Each point is reached from the start by the listed moves, each made 0, 1 or 2 times, or once backwards (-1), plus a little noise. Say if it took an odd or an even number of moves. Then give how often each move was made.
In the rows, 128 means zero.

Moves:
(1): [146 107 155 117]
(2): [134 145 121  96]
Start: [113 133 132 119]
Points:
[108 189  93  65] -> odd (-1, 2)
[126  94 166 138] -> even (1, -1)

Moves:
(1): [131 130 137 153 137 123 153 138]
(2): [124 134 137 141 131 150 138 144]
(3): [122 121 144 123 116 121 136 135]
(4): [119 148 129 119 141 112 127 137]
(5): [136 135 144 125 132 126 124 123]
(6): [121 118 128 118 137 131 124 120]
(7): [149 123 126 128 138 129 133 151]
(8): [127 125 137 148 135 128 121 140]
Start: [139 139 142 142 100 136 145 142]
Points:
[186 115 181 223 125 120 172 178] -> even (2, -1, 0, -1, 1, 0, 1, 2)
[100 137 235 160  95 170 123 157] -> odd (-1, 2, 2, 0, 2, 1, -1, 2)
[183 139 195 197 117 148 160 235] -> even (0, 1, 1, 0, 1, -1, 2, 2)
[131 121  93 125  75 137 134  82] -> even (0, -1, -1, -1, -1, 0, -1, -1)
[126 121 123 177 103 153 192 109] -> even (2, 0, -1, -1, -1, 1, -1, -1)

Moves:
(1): [124 127 137 122 134 128 123 127 134 130 140 137 114 119 112 142 136]
(2): [137 129 127 127 123 134 115 121 135 126 129 124 122 133 132 135 140]
(3): [115 132 118 129 125 123 126 125 130 118 137 120 127 130 131 123 129]
(4): [109 123 135 119 126 147 137 132 127 136 119 126 131 134 140 139 136]
(5): [118 133 129 132 131 122 126 131 131 128 141 117 132 142 123 127 137]
(6): [139 114 124 125 124 124 120 125 126 151 125 118 124 116 130 135 126]
(7): [122 128 130 129 138 120 134 124 131 124 121 117 135 121 127 140 130]
(8): [133 126 129 139 137 136 128 136 123 118 130 129 136 141 131 127 126]
(9): [121 124 138 127 128 121 127 115 121 123 120 124 126 144 145 125 121]
(10): [129 131 125 120 134 132 121 115 127 123 127 136 123 137 117 122 130]
(11): [120 134 123 118 133 120 118 136 125 122 139 137 125 136 138 132 120]
(12): [124 127 129 126 120 117 144 125 144 139 138 141 130 134 131 127 132]
(13): [125 128 137 130 130 126 120 124 121 125 131 133 130 126 123 126 136]
(14): [123 137 116 130 145 133 125 131 115 129 141 138 117 140 128 134 131]
Start: [125 131 116 124 128 120 130 121 131 136 134 129 130 131 131 129 123]
Points:
[ 83 116  97 110 172 137 178 183 126 162 139 141 152 133 187 200 104] -> even (0, -1, 0, 2, -1, 1, 2, 2, -1, -1, 2, 1, -1, 1)
[ 80 145  64  76 142 130 114 111 112 165 187 194  85 139 119 128 133] -> even (0, -1, 2, 1, -1, 1, -1, -1, -1, 2, 1, 1, 1, 2)
[179 105 134 119 141 105  84  73 144 176 183 176  76 189 132 157 144] -> odd (2, 2, -1, -1, 0, 2, -1, 2, 2, 1, 0, 2, 0, 1)
[ 58 102 135  84 112 111 116 115 150 160 186 141 132 198 179 145 140] -> odd (1, 0, 2, 2, 1, 2, -1, 2, 1, 1, 2, 2, 1, -1)
[132 120 137  98 126 102 127 123 161 173 182 190 130 143  82 122 138] -> odd (1, -1, -1, 0, 1, 1, -1, 1, -1, 2, 1, 2, 1, -1)
[160  92 141 137 139 121 111 101 174 161 131  62 129 106 105 198 163] -> even (2, 2, 0, 0, 1, 2, 2, 2, 0, 0, -1, 0, -1, -1)
[ 21 165 103 136 148 104 151 113  95 105 188 137 136 249 184  92 137] -> odd (-1, -1, 2, 1, 2, -1, -1, 0, 2, 0, 0, 1, 1, 2)
[ 40 160 126  93 199 124  90  92 126  36 168 112 113 228 154 174 131] -> even (2, 1, 2, 1, 1, -1, 2, 2, 2, 2, 2, -1, -1, 0)
